Each wall is flat, endless, passes through zero and stands at right angles to its row. A trip goes straight from one point to another. Which walls does it cross, in order?

Walls:
(1): [ 0.0 -1.2  1.2]
(2): [-0.7 -3.1  5.8]
(3): [ 1.6  2.3 -1.3]
Trips:
[6.7 3.4 1.5] to [-1.1  1.1  0.0] -> none
[ 3.2 -0.5 -5.5] to [ 1.2 -0.9  2.1] -> 1, 2, 3
[ 1.6 -4.0  6.1] to [ 4.2 -0.1  2.3] -> 3
[-3.0  3.8 -4.6] to [ 5.0 -3.4 -0.4] -> 1, 2
[-2.3 -4.0  0.2] to [5.6 1.2 2.6] -> 3
[ 4.6 -1.3 -2.1] to [0.4 1.6 0.6] -> none
[3.2 2.3 1.0] to [-2.8 -0.6 -0.9] -> 3
[-2.8  4.8 -1.2] to [4.8 1.7 0.9] -> none
[-4.5 -1.0  5.3] to [ 1.1 -1.3  1.6] -> none

Walls:
(1): [-2.2  3.4  2.2  0.8 -1.0 -0.3  3.6  4.0]
(2): [ 3.4  2.0  0.4 -0.4 -0.8  0.5 -3.0  3.0]
(3): [-2.8  4.1  1.5 -4.4  0.3 -0.5  0.7 -3.4]
(4): [-3.9 -0.8 -1.2  0.5 -3.0  0.6  0.6  4.5]
(5): [-2.7 -7.4 -0.4 -1.9  0.3  1.1 -1.2  3.8]
(6): [ 2.2  4.6 -1.6  6.2 -2.5 -3.1 -1.2 -3.0]
Trips:
[ 4.4 -3.9 -3.0  1.5  5.8 -0.4  0.3 -4.7] to [-0.3 -0.2 -1.9  2.8 -0.4  0.0 -3.2 -4.0] -> none
[ 0.5  3.8 -3.5 -3.5  0.7 -0.5  1.9 -4.3] to [ 2.1  2.1  0.9 -0.7  0.4 -1.1  0.4  0.3] -> 2, 1
[ 3.8  4.3 -4.4  3.2 -7.2  1.6  3.4  2.3] to [-1.5  4.0 -2.1 -1.6 -0.3 -1.6 -0.9 -4.0] -> 3, 4, 2, 1
[-1.6  1.5 -3.5  1.3  4.6 -1.3  0.1 -2.6] to [ 1.0  1.4  2.0  3.4  4.3 -1.6 -2.7 -6.2] -> none
[ 5.2 -3.4  0.7  1.0  6.6  1.5  2.4  4.4] to [ 1.2 -2.3 -1.0 -1.6 -2.6 -2.3  2.0  4.3] -> 1, 4
[-0.4  6.6  0.8 -1.0 -0.4  0.5  6.3 -5.6] to [ 6.4  0.2  1.7 -4.7  4.6  3.2  0.6 -3.0] -> 1, 6, 2

Walls:
(1): [ 3.2 -3.3 -0.9  0.2 -1.2  3.2 -6.5 -1.4  3.2 -0.8 -0.6 -3.5]
(2): [ 7.6  0.3 -2.4 -4.2 -3.2 -5.6  2.4  1.2 -2.2  0.8  3.1  2.7]
(3): [ 1.8 -4.9  3.0  2.4 -3.3  3.4  2.7 -6.6  0.3  8.5  3.6  0.2]
(4): [-1.0 -0.5  0.1  1.2  2.5  1.7 -4.8 -2.5 -1.4  1.4  2.8  3.6]
(5): [ 2.5 -4.6 -2.3  3.5 -0.1 -1.7  1.1  0.8  1.3 -3.6  1.3  0.1]
(6): [-2.4  0.8 -4.2 -1.1  1.0  0.8 -4.0 -0.9 -1.8 -0.9  2.7 -0.7]
(7): [-3.1  3.5 -0.9  0.3 -0.2 -3.1 -0.7  4.4  0.9 -0.1  0.9 -0.4]
Trips:
[-4.3  1.5  5.2 -4.3  4.6  6.5  1.4 -2.8 -2.2  1.7 -0.2  2.9] to [ 0.1 -9.0 -1.1  3.8 -3.6  1.9 -7.1  5.0  1.6 -0.7  1.9  0.5] -> 1, 5
[-0.9  2.8 -0.2  2.4 -6.3 -1.7 -0.7 -0.5 -3.3  2.7 -1.7 -0.5] to [-0.3  3.2 -2.4  1.2  6.8 -1.0 -0.3  1.4 -2.6  1.6 -2.6 -0.6] -> 6, 3, 2, 4
[-0.7  4.4  1.8 -4.0 -1.0 -1.5  0.8 -2.6 -3.6  5.8  3.6 -3.0] to [-1.9  2.8  0.4 -0.1 -0.7 -2.6  0.8 -2.9 -1.7  1.8  1.3 -7.7] -> 4, 2
[-1.7 -1.3  2.2  1.3  3.4  5.2 -2.5 -1.6 -1.1  2.2  1.3  1.3] to [ 4.0  2.8  4.7  5.4  3.5 -0.7  1.9  3.3  4.7  8.0 -0.2  0.9] -> 6, 1, 7, 4
[ 1.8 -3.7 -3.1 -0.5 -2.9 -0.2 -5.3  4.8 -2.6 -2.2  3.1  1.6] to [ 3.8  0.1 -1.0 -1.7  2.0 -3.0 -0.1 -1.8 -6.6 -6.6 -0.5 -5.0] -> 7, 4

Walls:
(1): [ 4.9  4.7  3.1  0.4  3.8 -4.7 -1.0 -1.5  0.6 -3.1 -1.4 -2.9  2.8  0.4
 -1.3 -2.1  1.9  4.0 -0.9  0.7]
(2): [-2.1 -0.6 -0.2  1.5 -2.1 -6.0 -4.0 -1.9 -4.1 -6.4  4.6  4.7  6.6 -4.4
 -2.4  1.4  0.4  3.2 -1.4 -0.5]
(3): [ 2.5  4.2 -3.4  1.5  2.9  0.7  4.4  3.9 -1.1 -2.9  0.4 -2.9  3.0 -1.9
  4.3 -2.4  4.8 -3.4  0.2  2.3]
(4): [-0.8  1.3  1.7  4.9  0.2 -0.7  0.4  1.7  2.7  1.3 -2.3  3.1 -0.4 -7.9
  2.3 -0.1 -2.4  1.2  2.6  1.6]
(5): [-0.3 -1.5 -0.5  1.3 -2.8  1.5 -0.6  3.3 -1.4 -0.2  0.7 -2.7  0.0  0.4
  4.0  6.2  1.0 -0.8 -8.1  1.9]
(6): [ 0.0  1.5  0.3 -5.8 -3.9 -1.8 -2.0  0.2 -5.6 -4.9 -3.8  1.1 -4.5  4.4
 -1.4 -1.0 -3.3 -1.4 -1.9 -0.1]
(7): [-0.8 -2.4 -2.7 -2.6  6.4  0.4  3.3 -2.0 -0.1 -0.5 -3.5 -3.3 -1.8 -1.8
  3.0 -0.5 -1.9  3.5  3.0 -3.0]
Trips:
[ 1.2 -2.1 -5.6 -2.2 -1.0 -2.3 -3.4  7.2  5.2  0.6  2.2  1.9  0.1  0.7
 -0.2 -0.6  2.2 -0.6 -2.6  1.3] to [-2.4  2.1  1.7 -0.1  1.8  2.6  0.7  2.9  0.2  1.8 -0.3  1.1  1.5  3.0
 -4.7 -0.5 -3.3  0.5 -1.9 -2.1] -> 2, 3, 6, 5
[ 3.9 -1.9 -3.3  5.1 -5.2 -4.1 -0.7  0.9  3.0 -6.4 -2.2 -0.5  2.4 -0.4
  0.0 -3.0  0.4  0.1  2.4 -2.7] to [ 2.9  1.7  6.5  0.1 -3.6  3.0 -1.8  0.3  3.2 -1.3 -0.8  0.8 -2.4  1.4
  2.7 -6.5 -2.5  8.3 -2.2 -3.2] -> 3, 2
[ 2.8 -3.5  2.2 -1.6  0.1 -2.5  0.9  4.4 -4.4  0.3  1.2  2.4 -3.0 -1.7
 -5.0 -0.5 -2.7 -2.5 -2.6  2.6] to [ 2.3 -2.9 -0.4 -2.5 -3.1 -0.5  3.9 -3.4 -3.8  0.2 -4.2 -1.0 -4.6 -2.9
  0.0 -1.3  2.6 -3.1 -0.1  0.3] -> 2, 7, 3, 5

Walls:
(1): [-0.3  5.6  2.8  0.4  1.8  2.0 -2.3 -5.7  2.1  0.4  4.2 -2.6 -5.5  4.3
  2.9  8.4  0.6 -4.0 -2.9 -3.6 -1.2  3.2  0.2  1.7  4.5  1.0  1.8  3.8
 -2.0  2.4  4.3  0.4 -2.6  0.4 -5.5 -2.2 -1.3  1.2  4.6  6.1 -1.4  2.5
  2.0 -5.5 -8.8 -1.5 -2.7 -5.1]
(2): [  1.5   2.7   0.8  -0.5  -2.6  -2.1  -1.6   3.0  -0.4   3.9   0.3   2.5
   1.1   3.7   4.1  -1.1   0.0 -10.7   1.1   3.3  -0.8   3.3   1.0   1.7
  -3.8  -1.8  -4.7  -3.8  -1.8  -1.2  -2.9  -0.4  -0.2   1.6   5.6   1.1
  -2.8   2.6  -2.5   5.6  -2.5   1.9  -0.9   0.0  -4.4  -0.6   1.8  -3.2]
(3): [ 1.4 -1.3 -3.3  1.1  4.4  1.0 -3.4 -4.4 -3.1  0.2 -2.3  0.3  5.0 -2.3
  1.2  3.6 -3.8  3.0 -7.4 -1.5 -0.1 -5.6  5.5 -2.3 -2.9  4.0  2.1 -2.2
  1.2  1.4 -3.3 -0.5 -0.7 -0.2  3.2 -3.3  0.4  2.4 -2.1  0.7  3.3  3.2
 -2.8  0.2  2.3 -1.9 -3.1  1.2]
(4): [ 3.0  4.4  4.8  0.6 -3.5  2.2 -2.0  1.3 -0.3 -3.7  0.3 -1.5 -3.6 -0.5
 -2.7  3.0 -2.0 -4.6 -4.6  1.7 -0.8 -3.1  2.1  2.7  6.5 -2.4  2.2 -3.1
 -0.9  1.7  1.4 -0.4 -3.2 -5.0  1.9 -2.6 -2.3 -1.6  2.9 -2.6 -0.1 -2.0
 -3.6  0.7  1.9 -0.4 -1.2 -2.2]
(5): [ 0.9  1.7 -3.7  3.1  3.3  1.1  3.2 -1.5  4.3  0.3 -0.7  1.0  5.7 -0.8
 -2.1 -0.7  0.0  1.6  0.6  2.5  1.5  1.8 -3.7  0.4  0.1  0.6  1.4  1.2
 -0.2  0.4  1.4  2.8  4.0  3.6 -3.0 -2.9 -7.7  1.4 -0.6  1.6 -3.3  2.4
  3.2  6.0  1.4 -2.2  1.6 -1.4]
(6): [ 1.4 -0.3 -0.2 -2.2  1.5 -2.3  0.4 -4.4  1.2 -5.2  1.1  0.6  0.7 -4.1
 -0.2 -4.1  0.5 -0.6  1.6  3.0  3.0 -3.3 -1.3  6.1 -1.5  1.8  1.6 -1.5
 -2.7 -1.0 -2.6  0.1  1.7  0.2 -2.0  2.9 -5.3 -1.6  0.3 -4.3  1.5 -3.0
 -6.7  2.7 -7.3 -4.4 -1.4 -6.4]
Trips:
[ -0.2  -1.5   1.9   6.1 -10.5  -3.1   0.4   2.6  -4.5  -1.0  -2.5   2.4
   3.8  -2.5   3.8   1.4   2.9   0.2  -0.1  -1.9  -3.3  -2.3   1.0   4.7
   1.4  -1.1  -2.4   0.8  -7.5   2.2   1.4   5.1   0.1  -4.1  -4.2  -2.2
  -2.6  -1.0  -5.6   2.9  -1.9   1.7   6.0   3.0   5.9  -1.1   2.1  -1.4] to [-1.9  1.4  0.6 -1.7 -0.7 -2.9 -1.4 -1.5 -3.8 -2.4  0.8  2.6 -2.6  0.5
 -6.7  4.4  2.2 -0.3  2.7 -2.5  0.8 -1.8  1.2 -1.1  0.5 -3.5  1.1 -0.2
  1.2  3.1 -2.1  0.8 -3.6  1.2 -5.6 -1.4  2.0  1.2 -1.8 -5.8  1.7  6.4
  4.1 -2.1 -1.5  5.5 -0.2  0.0] -> 2, 1, 5
[ 0.9 -0.2  2.5  0.3  1.6  0.7 -3.5 -2.4  1.2 -1.4  6.5  0.7  0.4 -0.1
  2.9  0.9  0.4  2.0  0.6  1.2  1.0 -1.6  1.4  0.6 -1.9 -0.1  2.7 -3.1
 -2.5 -2.3  2.1 -0.8  0.6 -0.1 -1.4 -0.1 -3.5 -0.7 -0.8  5.1 -3.0  2.2
 -1.2 -1.6  1.7  5.4  5.1  2.8] to [ 2.2 -0.9 -3.2  5.7 -1.8  1.0  1.4 -3.7 -1.0 -4.6  0.4 -0.5  1.6 -4.6
 -2.3  0.2  2.6  6.6 -1.8 -0.9  3.4  3.8 -0.5  1.8  1.2  0.0 -3.2 -0.1
 -1.0 -4.0  0.4 -7.8  0.3  1.4 -0.8  0.4 -0.5  2.5  2.0  3.1  1.3 -2.5
  1.5 -0.2 -0.7 -0.2 -0.3  0.3] -> 2, 6, 1

Walls:
(1): [ 2.2  0.2 -2.0 -2.4 -3.5  1.4  0.5 -1.4  0.3 -5.4  1.3  4.4 -2.7  3.6
 -1.1 -0.2 -2.5  1.7  0.0  1.0 -4.4  0.6  1.4 -4.5  3.5 -2.9 -0.5 -2.1
  6.3  1.6 -3.7  2.3 -3.2  0.0 -0.4 -3.3 -2.6 -2.2  3.2 -1.9  2.9 -0.9
  3.6  0.9 -4.6  2.5  5.2  3.7]
(2): [ 3.7 -1.9 -4.9 -3.0 -4.6  3.4 -0.8 -4.3 -1.2 -1.5 -5.2 -2.0  1.5  4.2
  1.2 -0.9 -6.5 -0.5  3.3  0.9 -1.3  0.5  0.7 -1.6 -3.2  0.9  2.2 -6.6
 -1.6  0.1  2.0  0.0 -2.1 -3.0  6.3  0.5  1.8 -2.1 -1.6 -1.9  1.7 -3.1
  3.9 -3.8  8.1 -1.3  4.5 -2.0]
(3): [ 2.1  5.1  3.7  1.9 -2.9 -3.6  4.0  0.8 -0.1  0.6 -3.5  0.4  0.7  0.9
 -1.7 -2.7  0.7 -0.7  1.2 -2.0 -0.2  0.2  3.5 -2.3 -0.7 -1.5  3.5 -3.4
 -3.4  2.8 -0.9 -0.4 -0.3  0.3  4.2  1.4  2.9 -1.1 -4.4 -1.7  5.8  1.5
 -2.0  1.5  1.8  0.9 -6.6 -1.5]
(4): [  1.7  -0.4  -0.4  -0.9   0.0  -0.9   1.9   1.3  -2.8  -0.4   3.6   0.9
   1.1   1.1  -0.8   3.1   8.6   0.5  -5.1  -2.7   3.3  -1.3 -12.8  -2.2
  -3.1   0.9  -2.5   4.3   1.9  -1.2   0.4  -1.5   0.4   1.3   0.3  -2.4
  -1.3  -4.2  -0.4  -3.5  -1.2   3.6   0.3  -1.0   0.0   1.0   0.0   2.3]
(5): [ 2.6 -2.7 -3.4 -2.0 -5.6 -2.6  2.3  4.8  0.4  1.0 -3.4  0.5  0.0  1.3
  3.5  2.2 -4.6 -2.3 -1.2 -1.6 -0.6  0.2  2.4 -1.8  1.5  4.5 -1.7  2.9
 -0.6  1.4  0.5 -0.6  0.7  1.5  1.2  1.7  1.8  2.2  1.4 -2.8  2.2  1.8
 -4.0 -3.9  5.1  2.8 -1.4 -0.5]
(6): [ -0.7 -10.1  -2.2   4.1   4.8  -3.5   0.1  -2.3   4.0   1.9   5.3   3.8
   3.8  -0.2  -0.6  -1.8   2.1   1.5  -1.9   4.2   2.4  -5.7  -1.6  -1.8
   1.0  -3.0  -0.7   4.8   3.5   4.5   1.5  -4.3   0.3  -4.4   0.9   3.0
   4.7   3.6   0.9   2.0  -0.3  -2.8  -4.8  -2.6   0.8  -1.0  -0.1  -4.5]
(7): [-2.2 -3.8 -3.7 -2.2  3.3  4.6 -1.9  5.5  1.2 -3.7 -5.8  1.4  4.9 -0.5
 -9.4  6.8 -0.8 -2.1  1.3 -3.6 -3.4 -2.0  4.6 -0.4 -3.2  1.1  0.4  0.1
 -3.1 -2.2 -1.8 -0.8  2.6 -2.0 -0.2  1.1  4.8 -1.1  2.6 -3.4 -2.7 -5.5
  3.7  0.7 -0.1  1.1 -2.4 -2.5]
(8): [-1.9  2.1  3.6 -1.5  3.0  2.2 -1.5  2.1  0.1 -0.5  0.0  0.9  0.1 -1.4
 -1.2  2.1 -1.0 -5.5 -0.1  4.0  2.5 -1.4 -0.2  1.0  2.2  0.5 -2.9  0.4
 -1.7  0.8  1.9  6.9 -1.7 -3.7  0.8 -7.2 -1.1  0.3 -4.3 -2.7  0.2  1.0
  3.0 -0.8  0.8 -2.5 -0.9 -3.9]
Trips:
[-7.3 -4.7 -2.4 -0.6  0.7  2.6 -3.4 -2.4 -2.2  0.1  4.6  3.1 -5.2  1.3
  1.6  5.8  4.3 -3.3  0.1  0.0  2.8 -0.1 -2.0  0.1 -3.3 -2.8 -2.0  6.6
 -4.3  0.3 -0.9  0.5  0.2 -1.1  0.4 -2.0  3.8  3.1  0.3 -0.3 -0.2 -1.5
  2.9 -1.8 -1.2  0.4  3.1  4.0] to [-2.7  4.4 -3.1 -1.3 -1.5  3.9 -2.3  3.0  1.7  0.3  2.8  3.5 -2.7 -0.1
 -1.3 -1.5  1.2  0.3 -0.9 -2.9  1.0  6.4 -1.0  0.4 -0.3  0.9 -4.3 -2.0
  1.4 -4.2 -0.4  2.0 -2.2 -2.5 -4.2 -0.1 -4.6  2.8 -1.9  1.2  3.7  0.8
 -3.1 -0.9 -5.4  3.4  0.7  3.9] -> 1, 6, 7
[-3.4  2.2  3.9  0.2 -3.7 -2.0  0.8  1.0  0.3 -1.0 -1.3  0.9 -2.7 -4.6
 -2.6  7.1  0.8  2.6 -2.6 -1.7  3.0 -0.6 -0.6  2.0  7.0 -3.0  3.0 -3.6
  1.1 -3.1 -1.4  1.2 -5.6 -1.5 -1.5 -3.3  0.3 -1.6 -1.5 -3.3 -0.3 -0.3
 -1.4  6.5 -5.8  2.6 -5.0 -5.1] to [-2.6 -0.7  1.5  0.5  1.4 -6.2  3.9  3.2  2.0  2.0  0.7  0.4 -0.3  1.4
 -4.3 -3.1 -2.5 -0.5  1.2  7.1 -1.0  1.8 -5.0  0.7  4.9 -1.1 -2.0 -2.6
 -2.0 -4.3  0.5 -2.7  2.2 -0.2 -0.7 -4.4 -1.0 -8.9 -4.0 -4.0 -5.3  2.2
  1.3 -2.4  0.3  0.2  3.5  2.9] -> 7, 3
[ 1.0  1.9 -3.1  1.0 -1.6  0.1  1.0  2.5 -1.3  0.1 -4.2 -0.6  2.8  1.1
  2.7 -0.6 -5.0 -0.7 -3.6  1.4 -2.6  1.8 -4.9 -1.0 -0.8  4.2 -0.8 -0.5
  4.1 -1.8 -5.0 -2.8 -1.7  3.0 -0.4 -2.2 -1.7 -2.3  0.5  2.2 -3.2  1.2
 -1.3 -0.6 -0.3  2.4 -2.4 -3.7] to [ 3.8 -1.1  5.7  2.0  3.4  1.4  4.4  0.8 -3.8  0.6 -5.2 -0.8  0.1  2.1
  0.2 -1.7  6.8  2.4 -2.6 -3.2 -4.2 -3.8  2.6  4.1 -3.8 -6.5  0.6  0.9
  1.2  0.7  2.6 -4.5 -3.3  7.0  1.3  3.3 -6.8  2.9  0.3 -2.3 -1.6  0.7
  7.2  0.5  2.5  2.2  1.7  3.5] -> 3, 2, 5
[ 2.4  0.1 -1.3 -0.7 -2.7 -1.6 -3.7 -3.5 -2.5  0.0 -4.1  0.7  0.6  1.2
 -2.2  3.6 -1.7  0.8 -5.6  2.9  2.5  6.3 -2.3  0.4  3.7  0.3  2.8  1.2
  0.7 -1.3 -1.9 -3.1 -1.4 -3.0 -0.4 -2.3  0.5 -1.7 -0.5  0.5  8.6 -0.9
 -5.9  2.1  1.7  1.0  1.7 -1.9] to [  0.6  -0.5  -1.6   2.0   4.0  -1.4  -1.0   0.1   3.3   0.0  -2.4  -1.2
   3.6  -0.5  -2.9   0.5   0.0  -1.7  -1.2   3.7   0.7   2.6   0.3  -2.7
   1.3  -3.5   5.5   0.5  -2.9   4.7  -1.3   1.5  -1.3   0.8  -2.5 -13.6
   0.9   1.4  -1.5   5.2   0.3  -1.1   2.9  -2.6   5.5   4.8   1.7  -1.3] -> 8, 4, 7, 5
[ 1.8  0.4 -1.2 -1.7  0.4  0.4 -0.8  0.0 -1.0 -0.3  0.8 -6.8  4.1  0.0
 -5.7  1.0 -6.1  5.6  1.1  0.9 -1.4  0.9  0.2  0.7  0.3 -2.1 -2.9 -0.9
  0.2  3.7 -3.3  0.7  3.4 -5.0  1.1  5.4  3.9  3.0  4.0  2.0 -3.5 -0.1
  2.1  2.5 -3.4  1.7 -0.6  1.1] to [ 1.1 -0.8 -2.5  3.0  5.3 -3.2  2.5  3.5  1.1  0.0  3.0  0.1  2.5 -3.6
  1.8 -1.0 -0.1 -4.1  2.2 -7.5 -3.9 -1.2 -5.7 -0.8  3.8  1.1  1.0  2.4
 -4.7 -4.4  2.9 -7.0 -0.3  2.6 -1.8  2.8  0.7  4.7 -0.3  2.0 -0.6 -4.1
  1.8 -2.2 -2.5  1.1 -4.0 -0.7] -> 1, 2, 5, 4
[ 0.3 -0.2 -5.7  0.6 -0.6  2.1  2.2 -1.8 -4.2  2.4  1.6 -3.9  1.8 -4.6
 -2.1 -5.8  1.2  3.4 -2.9  3.6  0.2  1.4  3.4 -0.4 -5.1  0.8  5.0  4.3
 -0.7  1.6 -0.6  1.6  4.9 -1.1  1.4  1.3 -2.5 -3.5 -3.1 -1.7 -2.7  2.6
  1.0 -0.2  3.4 -1.3  5.1 -3.7] to [  2.2   1.0   0.9   5.1   3.1  -1.6  -2.7   2.0   2.6   3.3   1.4   4.2
  -0.9  -1.8   2.1  -7.4  -5.3   3.1   7.4  -1.3   2.3  -2.8   0.7   2.0
  -0.5   0.4   0.8   1.9   2.0  -3.1   4.1  -0.4   1.3  -0.5   0.0  -4.8
  -6.1   0.1  -0.8  -1.6  -1.9   0.4   3.5   2.0  -3.0  -0.4   0.6 -10.6] -> 4, 8, 2
